Each point is reached from the start by the listed moves, each made once or not at all, plus a little noise. Is the number of moves made odd or even? Then give how often each move was made.

Moves:
(1): [-4.8  3.5 14.0 23.4 -3.3]
(2): [  5.8  19.2 -36.5  -5.0  15.8]
Start: [  6.3  -5.9  11.3 -11.9  -7.2]
Points:
[ 11.6  11.2 -29.4 -17.7   8.0] => odd (0, 1)
[  7.9  15.3 -12.1   8.9   4.5] => even (1, 1)
[  5.8  -1.6  13.0 -10.1  -5.4] => even (0, 0)

Moves:
(1): [  0.0   1.5  -0.7 -20.9  -9.8   2.6 -17.6   8.4  -2.6]
(2): [ -1.3 -16.6  -8.1   3.6  -6.0   5.2  -5.1  17.0 -19.4]
(3): [ -3.8 -18.3   3.8   3.2   5.1   8.4   3.5   3.7   3.4]
(4): [-6.0  7.6 -8.0 -2.2 -8.4  8.7 19.0  2.1 -5.9]
(5): [ 17.1   4.9  -2.6  14.7 -19.7   8.1  -3.8  -5.1  11.2]
(6): [-0.9  7.0 10.1 -5.3  0.2 -1.7 -4.6 -0.2 -8.4]
(7): [-11.2   0.5   2.5   0.0   8.1   3.0   6.6  10.9   8.5]
(8): [ 10.7  -8.4   3.4 -10.3  12.9  10.1 -13.3  11.7  13.3]
(9): [-10.4   6.7  -2.7  20.2  -0.9   9.3  -2.1 -36.2  -1.4]
Start: [ -4.4   3.5 -18.9 -10.5  -3.2 -10.3   0.6 -13.9  -4.3]
Points:
[ 19.5 -10.4  -4.8 -29.6 -16.0  16.7 -34.7   4.2  12.3] => odd (1, 0, 1, 0, 1, 1, 0, 1, 0)
[ 16.5 -24.8 -13.1  -5.3  -9.7  20.3 -23.1  12.3  -4.3] => odd (0, 1, 1, 0, 1, 1, 0, 1, 0)
[-23.9   1.7 -22.1 -27.4  -5.7  27.5 -15.8  -0.2 -18.4] => odd (1, 1, 0, 1, 0, 1, 1, 1, 1)
[-20.6  10.0 -24.6  -3.8   8.7  21.2  12.3 -23.8  11.3] => even (0, 0, 0, 1, 0, 0, 1, 1, 1)
[-11.6   3.1 -25.9 -35.3 -28.4   5.0  -6.7  14.4 -40.6] => even (1, 1, 0, 1, 0, 1, 0, 0, 0)
